Each point is reached from the start by the listed moves, each made once or not at all, plus a little noise. Is the number of moves made odd or even? Then give how often each move was made.

Moves:
(1): [0.68 0.38 0.04]
(2): [-0.43  0.69  0.54]
Start: [ 0.05 -0.12 -0.18]
Points:
[-0.37  0.58  0.35] => odd (0, 1)
[ 0.00 -0.13 -0.17] => even (0, 0)
[0.32 0.91 0.38] => even (1, 1)

Moves:
(1): [ 0.46 -0.19 -0.09 -0.27  0.56  0.13 -0.04]
(2): [-0.31  0.28  0.20  0.04 -0.16  0.29  0.36]
(3): [-0.19 -0.36  0.36 -0.22 -0.04  0.15 -0.41]
(4): [-0.38  0.76  0.55  0.04  0.25 -0.49 -0.14]
Start: [-0.36  0.35  0.38 -0.43 -0.03 -0.13  0.19]
Points:
[-0.12 -0.20  0.63 -0.91  0.49  0.15 -0.23] => even (1, 0, 1, 0)
[-0.68  0.65  0.56 -0.36 -0.14  0.12  0.52] => odd (0, 1, 0, 0)
[-0.76  1.10  0.94 -0.42  0.29 -0.61  0.08] => odd (0, 0, 0, 1)
[-0.21  0.41  0.50 -0.69  0.39  0.30  0.54] => even (1, 1, 0, 0)

Moves:
(1): [ 0.48  0.32  0.15  0.26 -0.41  0.39  0.13 -0.35  0.43 -0.48  0.09]
(2): [-0.39  0.50 -0.24  0.03 -0.16  0.46  0.04 -0.14  0.03 -0.15 -0.14]
(3): [-0.04  0.28  0.01 -0.33  0.23 -0.10  0.07 -0.07 -0.10  0.46  0.25]
(4): [-0.57 -0.15 -0.09 -0.59  0.49  0.21 -0.51 -0.92 -0.31 -0.06  0.37]
(5): [ 0.60 -0.02  0.00 -0.04  0.20 -0.53  0.15  0.32 -0.44 -0.42 -0.18]
(6): [ 0.05 -0.46 -0.03 -0.62  0.25  0.09 -0.11  0.37 -0.06 -0.09  0.36]
(7): [-0.15 -0.07 -0.25 -0.20 -0.14 -0.13  0.61 -0.03 -0.10  0.10 -0.09]
(8): [ 0.19 -0.46  0.53  0.10  0.51  0.25  0.17  0.28 -0.35  0.22 -0.21]
(9): [ 0.47  0.26 -0.33  0.01  0.14 -0.03  0.20  0.10  0.58 -0.14 -0.24]
Start: [-0.07  0.17 -0.14  0.08  0.22  0.36 -0.38 -0.04 -0.29  0.15  0.27]
Points:
[ 1.41  0.13 -0.64 -0.51  0.25  0.12  0.62  0.40  0.11 -0.89  0.22] => odd (1, 0, 0, 0, 1, 1, 1, 0, 1)
[ 0.53 -0.52  0.25 -0.40  0.45  0.97  0.41  0.18 -0.36 -0.13  0.42] => even (1, 0, 0, 0, 0, 1, 1, 1, 0)
[-0.01 -0.03 -0.21 -0.60  0.99  0.03 -0.72 -0.69 -1.04 -0.32  0.46] => even (0, 0, 0, 1, 1, 0, 0, 0, 0)
[ 0.69 -0.10 -0.47 -0.65  1.05  0.51  0.67  0.88 -0.68 -0.29 -0.28] => even (0, 1, 0, 0, 1, 1, 1, 1, 1)
[ 0.00 -0.83  0.12 -0.70  0.81  0.55  0.28  0.61 -0.79  0.42  0.34] => odd (0, 0, 0, 0, 0, 1, 1, 1, 0)
[ 0.07  0.24 -0.49 -0.93  1.05  0.89  0.58  0.44 -0.27  0.49  0.21] => even (0, 1, 1, 0, 0, 1, 1, 1, 1)

Moves:
(1): [-0.11 -0.17  0.37  0.21  0.11  0.24  0.13 -0.26  0.24  0.05  0.42 -0.18
  0.15]
(2): [ 0.41  0.29 -0.26  0.14  0.07  0.35  0.46 -0.31  0.51 -0.34 -0.01 -0.39
  0.45]
(3): [-0.12  0.14  0.10  0.00  0.26  0.29  0.05  0.05 -0.23  0.29 -0.39  0.00
  0.13]
(4): [-0.10  0.37  0.29 -0.09 -0.03 -0.60  0.44 -0.07  0.09  0.27  0.32  0.09
 -0.44]
(5): [-0.10  0.66  0.07  0.04  0.48 -0.44 -0.48  0.27 -0.19  0.42  1.14 -0.01
 -0.20]
(6): [ 0.14  0.13 -0.13  0.52  0.07 -0.07  0.31 -0.17 -0.18  0.02  0.28 -0.04
 -0.11]
(7): [ 0.04  0.22  0.05  0.11 -0.05  0.21 -0.01 -0.51  0.03  0.17  0.64  0.31
 -0.22]
(8): [-0.13 -0.22 -0.29 -0.69  0.18 -0.21  0.37 -0.12 -0.33 -0.51 -0.35 -0.31
  0.33]
(9): [-0.34 -0.24  0.02 -0.02  0.24  0.22 -0.13  0.20 -0.12 -0.46 -0.46  0.34
 -0.16]
(10): [ 0.15 -0.15 -0.15  0.24  0.25 -0.07  0.04  0.08  0.11  0.21  0.17  0.33
  0.17]
(11): [ 0.18  0.33  0.44  0.19 -0.24 -0.39  0.04 -0.15 -0.07 -0.04  0.61  0.27
  0.12]
(12): [-0.04  0.01  0.19 -0.12  0.20 -0.66 -0.46 -0.34  0.05 -0.11 -0.19 -0.10
  0.02]
Start: [-0.77  0.59 -0.44 -0.17 -0.02  0.06  0.17 -0.57  0.20  0.33 -0.49  0.02
  0.62]
Points:
[-0.98  0.79 -0.33 -0.86  0.56 -0.36  0.15 -1.45 -0.31  0.14 -0.81 -0.11
  0.89] => even (0, 0, 1, 0, 0, 0, 1, 1, 0, 0, 0, 1)
[-0.76  0.83 -0.24  0.02  0.58 -0.26 -0.23 -1.27  0.14  0.94 -0.31  0.49
  0.73] => even (0, 0, 1, 0, 0, 0, 1, 0, 0, 1, 0, 1)
[-0.95  1.50  0.39  0.88  0.60 -0.16  0.07 -1.19 -0.08  0.46  2.20  0.63
  0.15] => even (1, 0, 0, 0, 1, 1, 1, 0, 1, 0, 1, 0)

Moves:
(1): [ 0.14 -0.12  0.44  0.00  0.14 -0.07  0.15  0.18  0.24  0.04  0.01 -0.18
  0.13 -0.13  0.00  0.11  0.27  0.07 -0.18]
(2): [-0.19 -0.07  0.01 -0.35  0.40  0.17 -0.27 -0.33 -0.66 -0.23  0.01 -0.18
  0.16 -0.19 -0.02  0.04 -0.13  0.21 -0.25]
(3): [ 0.03 -0.08  0.32 -0.27  0.21  0.00 -0.30 -0.10  0.75 -0.05  0.47  0.48
 -0.23 -0.47  0.49 -0.14  0.15  0.02 -0.27]
(4): [ 0.35  0.14 -0.05  0.07 -0.12  0.33  0.01  0.03  0.19  0.17 -0.07  0.13
  0.02 -0.37 -0.20  0.02 -0.24  0.04 -0.11]
(5): [-0.02 -0.11 -0.01 -0.02 -0.61 -0.26  0.21 -0.08 -0.33 -0.02 -0.57 -0.07
 -0.71 -0.09  0.41 -0.48  0.16  0.66 -0.02]
(6): [ 0.04 -0.04 -0.02  0.13  0.05  0.05  0.01  0.01 -0.12  0.13 -0.44  0.03
 -0.33  0.34 -0.10  0.01  0.29  0.37  0.25]
(7): [ 0.08 -0.05 -0.11  0.14  0.10 -0.34 -0.22  0.16  0.28  0.47  0.08  0.03
 -0.11 -0.10  0.04 -0.24  0.57 -0.20 -0.16]
(8): [ 0.20  0.21  0.11  0.06  0.21 -0.01 -0.06 -0.23 -0.05 -0.36  0.43  0.13
  0.32  0.02 -0.19 -0.34  0.09  0.32  0.08]
(9): [ 0.04 -0.04  0.22 -0.24 -0.02 -0.05  0.01  0.21  0.02  0.07  0.04 -0.26
 -0.56 -0.03 -0.02 -0.17  0.21 -0.05  0.40]
(10): [-0.49 -0.13 -0.05  0.08  0.02  0.32  0.10 -0.09 -0.26 -0.11  0.15  0.08
  0.25 -0.12  0.03 -0.03  0.20  0.24  0.08]
(11): [ 0.14  0.28 -0.03 -0.07  0.21 -0.06  0.14  0.39 -0.19 -0.10 -0.16  0.17
  0.43  0.13 -0.37  0.14 -0.11 -0.13 -0.12]
(12): [ 0.18 -0.09 -0.30  0.01  0.12  0.10  0.50 -0.10  0.01 -0.01 -0.04  0.01
 -0.10  0.26 -0.05 -0.06 -0.45 -0.22  0.10]
(13): [-0.73  0.31  0.21  0.21  0.27 -0.02 -0.25 -0.13 -0.31 -0.23  0.52 -0.10
 -0.24  0.20 -0.10  0.05  0.46  0.52 -0.58]
(14): [ 0.07 -0.16  0.54 -0.26  0.03  0.52  0.20 -0.31 -0.75 -0.11  0.57  0.30
 -0.03  0.26  0.62 -0.15 -0.18 -0.30  0.05]
(15): [-0.12 -0.38 -0.09 -0.30 -0.22  0.31 -0.28  0.02  0.04 -0.06 -0.25 -0.23
 -0.13  0.18  0.10 -0.25 -0.16  0.08 -0.50]
(16): [ 0.02  0.17 -0.11 -0.30  0.10  0.31  0.02 -0.01  0.24  0.13  0.09 -0.15
  0.20 -0.13  0.26 -0.10 -0.21 -0.02  0.01]
(17): [-0.05 -0.02 -0.05  0.25  0.19 -0.31 -0.62  0.28  0.09  0.30 -0.02 -0.03
  0.35 -0.26 -0.65 -0.25 -0.39  0.81  0.20]
(18): [ 0.25 -0.18 -0.12 -0.24 -0.21 -0.08  0.33 -0.11 -0.12  0.21  0.26  0.06
 -0.18  0.10  0.20  0.30 -0.01  0.11  0.05]
Start: [-0.40 -0.07  0.29  0.16 -0.03  0.05 -0.74 -0.02 -0.02  0.42  0.19 -0.11
  0.32 -0.10 -0.21  0.30  0.02 -0.39 -0.23]
Points:
[-1.21 -0.33  1.35 -0.13  0.83  0.81 -1.64  0.06 -0.57  0.64  1.34 -0.46
  0.16  0.15 -0.22 -1.03  1.13  1.43 -0.60] => odd (1, 0, 0, 0, 0, 1, 1, 1, 1, 1, 0, 0, 1, 1, 1, 1, 1, 0)
[ 0.05  0.04  1.37 -0.91  0.55  0.24 -0.58 -0.07 -1.20  0.33  0.67 -0.35
  0.14 -0.31  0.52 -0.92  0.68  0.18 -0.47] => odd (1, 1, 0, 0, 1, 0, 1, 1, 1, 0, 1, 0, 0, 1, 0, 1, 0, 0)
[ 0.25 -0.20  0.55 -0.55 -0.22  0.35 -0.37 -0.31 -1.58  0.84  0.33  0.27
 -0.09 -0.29  0.43 -0.08  0.08 -0.02 -0.78] => odd (0, 1, 0, 1, 1, 0, 1, 0, 0, 0, 1, 0, 0, 1, 0, 0, 0, 1)
[-1.29 -0.42  1.78 -1.22  0.76  1.88 -1.30 -0.53 -0.56 -0.01  1.69 -0.23
 -0.10 -0.90  1.00 -0.30  0.43  0.40 -1.63] => even (1, 1, 1, 1, 0, 0, 0, 0, 1, 1, 0, 0, 1, 1, 1, 1, 0, 0)
[ 0.09  0.00  0.94 -0.07 -0.39  0.20 -0.72  0.51 -1.00  0.75  0.02  0.14
 -0.14 -0.48 -0.43 -0.56 -0.52  0.60  0.16] => even (0, 0, 0, 1, 1, 0, 0, 0, 1, 0, 1, 0, 0, 1, 0, 0, 1, 0)
[-0.78  0.14  1.02 -0.55 -0.37  1.10 -0.10 -0.71 -1.32  0.15  1.61  0.02
 -0.56 -0.31  0.84 -0.59  0.53  1.10 -0.25] => odd (0, 0, 0, 1, 1, 0, 0, 1, 1, 1, 0, 0, 1, 1, 0, 1, 0, 1)

Moves:
(1): [ 0.32  0.10  0.07 -0.07  0.10 -0.01  0.02 -0.38  0.06  0.13 -0.31 -0.11
 -0.10 -0.13  0.41  0.33 -0.38 -0.02  0.08  0.00  0.17  0.06  0.14 -0.27
  0.20  0.23]
(2): [-0.04  0.02  0.42  0.37 -0.08  0.12 -0.05  0.06  0.32  0.52 -0.11 -0.26
  0.01 -0.22  0.54 -0.48  0.13 -0.24  0.29  0.19  0.38  0.02  0.07 -0.06
 -0.49 -0.04]
(3): [ 0.32 -0.21 -0.13  0.66  0.16 -0.33  0.34  0.18 -0.39 -0.17  0.50  0.03
  0.27 -0.08 -0.05  0.01 -0.12 -0.02 -0.03 -0.03  0.50  0.00 -0.17  0.02
 -0.14 -0.32]
(4): [ 0.27 -0.35  0.06 -0.09  0.25  0.42  0.05 -0.12  0.20 -0.26  0.11  0.20
 -0.61 -0.12  0.06 -0.11 -0.17  0.09 -0.26  0.03  0.23  0.16 -0.02  0.15
  0.70  0.21]
(5): [ 0.08 -0.24 -0.24  0.04 -0.15 -0.11 -0.12  0.03  0.10 -0.22 -0.26  0.14
  0.01  0.25 -0.04  0.17 -0.19 -0.03  0.21  0.00  0.14  0.19 -0.26  0.11
  0.17  0.19]
(6): [ 0.05  0.07  0.04  0.11  0.07  0.12  0.26 -0.11 -0.56  0.15 -0.42 -0.17
  0.05 -0.26  0.10  0.14 -0.07 -0.48 -0.17  0.05 -0.29 -0.20  0.47 -0.37
 -0.26 -0.38]
(7): [ 0.09  0.17 -0.12  0.32  0.42  0.28  0.00  0.06  0.21 -0.24 -0.01  0.02
  0.07  0.04  0.14  0.37 -0.27 -0.36  0.14  0.38 -0.20 -0.19 -0.10  0.06
  0.47  0.45]
(8): [ 0.43 -0.29  0.15  0.15  0.01  0.14  0.05  0.26 -0.21  0.15  0.01  0.02
  0.01 -0.03  0.12 -0.42 -0.18 -0.31  0.27 -0.25 -0.13 -0.23 -0.35 -0.02
  0.27 -0.18]
(9): [-0.35  0.08  0.20  0.00 -0.31  0.06  0.00  0.07  0.37  0.40 -0.04 -0.21
 -0.02  0.20 -0.13  0.12 -0.01 -0.04 -0.04  0.02  0.02 -0.02 -0.36  0.17
  0.08  0.04]
(10): [-0.10  0.35 -0.05  0.03 -0.06  0.06  0.20 -0.03 -0.14 -0.28  0.41 -0.03
  0.38 -0.62 -0.06  0.04  0.59  0.14  0.14 -0.22 -0.06 -0.45 -0.30  0.33
 -0.23  0.30]
(11): [-0.12 -0.16  0.22 -0.23  0.18  0.41  0.22 -0.06  0.12  0.00 -0.23 -0.18
  0.37  0.31 -0.19  0.26 -0.12 -0.16 -0.02  0.05 -0.23 -0.04 -0.22 -0.13
 -0.29  0.09]
(12): [ 0.22  0.38  0.15 -0.49 -0.12  0.00 -0.07 -0.21  0.23 -0.25  0.42  0.00
 -0.07 -0.06  0.04 -0.10  0.55  0.17 -0.39  0.22  0.24 -0.19 -0.16  0.07
 -0.35 -0.18]
(13): [ 0.09  0.24  0.08 -0.04  0.06  0.13  0.02  0.03  0.02  0.13  0.02 -0.18
 -0.19 -0.11 -0.03  0.14  0.22  0.21  0.30  0.18  0.42 -0.35  0.11 -0.04
 -0.15 -0.34]
(14): [ 0.00 -0.14  0.38  0.12  0.39  0.14 -0.09 -0.11 -0.03  0.14 -0.18 -0.10
 -0.14  0.04  0.03 -0.24 -0.38 -0.24  0.02 -0.27  0.32  0.04  0.08  0.04
  0.07 -0.43]
(15): [-0.26 -0.43 -0.57 -0.03 -0.17 -0.30  0.53  0.68  0.14  0.00 -0.23  0.09
  0.55  0.32  0.36 -0.37 -0.50  0.00  0.17 -0.03  0.20  0.12  0.06  0.21
 -0.35  0.25]
(16): [-0.01 -0.28  0.24 -0.44 -0.13  0.12  0.47 -0.18 -0.10 -0.25 -0.24  0.03
 -0.10  0.31 -0.18 -0.17  0.06  0.29 -0.28  0.62 -0.11  0.07 -0.19  0.00
 -0.09 -0.46]
(17): [ 0.03  0.01 -0.16 -0.12 -0.02 -0.06  0.10 -0.07  0.03 -0.21  0.09 -0.09
 -0.22  0.06 -0.05 -0.46 -0.04  0.11 -0.26  0.00 -0.03  0.08 -0.06 -0.30
 -0.11 -0.08]
(18): [-0.19  0.05  0.32  0.09 -0.11  0.16  0.15  0.15  0.13 -0.07 -0.20  0.32
  0.18  0.10  0.31 -0.20  0.04 -0.05 -0.05 -0.16 -0.22  0.12 -0.08  0.07
 -0.30 -0.08]
(19): [ 0.00  0.14  0.28 -0.06 -0.10  0.15  0.14 -0.13  0.24  0.09  0.06  0.05
  0.28 -0.20  0.04  0.04  0.20 -0.04 -0.13  0.01  0.04 -0.28  0.21 -0.16
  0.01 -0.09]
(20): [ 0.20 -0.14 -0.21  0.09  0.22  0.30 -0.55 -0.09 -0.03 -0.13  0.54  0.17
  0.61 -0.41  0.55 -0.28  0.29 -0.04  0.18 -0.39 -0.31 -0.16 -0.20  0.25
 -0.15  0.10]
(21): [-0.05  0.33 -0.10 -0.06  0.51  0.26  0.29 -0.36  0.23  0.16 -0.01  0.09
  0.26 -0.04  0.34  0.58 -0.21 -0.39  0.10 -0.03 -0.04  0.35  0.23 -0.03
  0.06  0.07]
(22): [ 0.00  0.16 -0.12 -0.40 -0.14 -0.11  0.09 -0.09 -0.63  0.18  0.05  0.00
 -0.13 -0.13  0.17 -0.45 -0.05 -0.02  0.22 -0.01  0.07 -0.44 -0.01 -0.48
 -0.25 -0.14]
(23): [ 0.22 -0.31 -0.14 -0.23 -0.18  0.09  0.19  0.13 -0.40 -0.35  0.13 -0.02
  0.06 -0.09  0.17  0.23 -0.22 -0.09  0.26  0.37 -0.15  0.38  0.08  0.06
  0.10 -0.33]
(24): [ 0.51  0.00  0.04 -0.06 -0.28  0.57  0.26  0.25 -0.15 -0.32  0.14  0.43
  0.28  0.01  0.05 -0.53 -0.21  0.09  0.08  0.23 -0.34 -0.06 -0.12  0.31
  0.15 -0.31]
Start: [-0.03  0.18  0.62 -0.05  0.42  0.29 -0.55 -0.07 -0.16  0.23 -0.37  0.08
  0.12 -0.07 -0.23  0.33 -0.29 -0.10  0.11  0.07  0.06  0.22  0.07  0.36
 -0.54  0.02]
Points:
[ 0.04 -0.15  1.61 -0.62 -0.01  1.11  0.75  0.04 -1.74  0.33 -0.87 -0.08
  0.39 -0.53  0.27 -0.62 -0.48 -0.96  0.46  0.27 -0.46 -0.54 -0.58  0.14
 -1.11 -1.66] => odd (0, 0, 0, 0, 0, 1, 0, 1, 1, 1, 0, 0, 0, 1, 0, 1, 0, 1, 0, 0, 0, 1, 1, 0)
[ 0.94 -0.48  1.55  0.73  0.94  1.20 -0.27 -0.03 -0.40  0.16 -0.17 -0.06
  1.18 -0.38  1.13 -1.23 -0.41 -1.41  0.11 -0.48  0.42 -0.10 -0.76  0.03
 -2.07 -1.27] => odd (0, 1, 1, 0, 1, 1, 0, 1, 0, 0, 1, 1, 0, 1, 0, 0, 1, 1, 0, 1, 0, 0, 0, 0)
[ 1.88 -0.32  0.51 -0.47  0.23  1.69  0.84 -0.56 -1.93 -1.06  0.40  0.64
  0.96 -1.61  0.99 -0.04 -0.30 -0.05  0.73  0.88  0.45 -0.90 -0.23  0.25
 -0.47 -1.34] => odd (1, 0, 1, 1, 1, 1, 0, 0, 0, 1, 0, 0, 1, 0, 0, 1, 0, 0, 1, 1, 0, 1, 1, 1)
[ 0.92 -0.35  0.56  0.10  1.78  1.04 -0.04 -0.86 -0.58 -0.20  0.14 -0.13
  1.23 -0.41  0.98  0.74 -1.46 -0.96  0.45 -0.27  0.27  0.91 -0.10  0.01
 -0.82 -0.67] => even (1, 0, 1, 0, 0, 0, 0, 0, 0, 0, 1, 0, 0, 1, 0, 0, 1, 0, 0, 1, 1, 0, 1, 0)
[ 0.89  1.64  0.87 -1.01  0.08  1.89  0.96 -0.74 -0.42 -0.49 -0.31  0.32
  0.99 -1.05  1.20  0.75 -0.34 -0.91  0.64  1.16 -0.14 -0.82 -0.12 -0.15
 -0.89 -0.64] => odd (1, 0, 0, 0, 1, 1, 1, 0, 1, 1, 0, 1, 1, 0, 0, 0, 1, 1, 1, 0, 1, 1, 1, 1)
[ 0.89  1.06  1.37  0.45 -0.12  1.44  0.52  0.36  0.11 -0.24  1.13 -0.10
  1.16 -1.12  0.51  0.17  0.61 -0.26  0.73  1.43  0.85 -0.95 -0.73  1.13
 -1.05 -0.86] => even (0, 1, 1, 0, 0, 0, 1, 0, 1, 1, 0, 1, 1, 0, 0, 0, 0, 0, 1, 0, 0, 0, 1, 1)
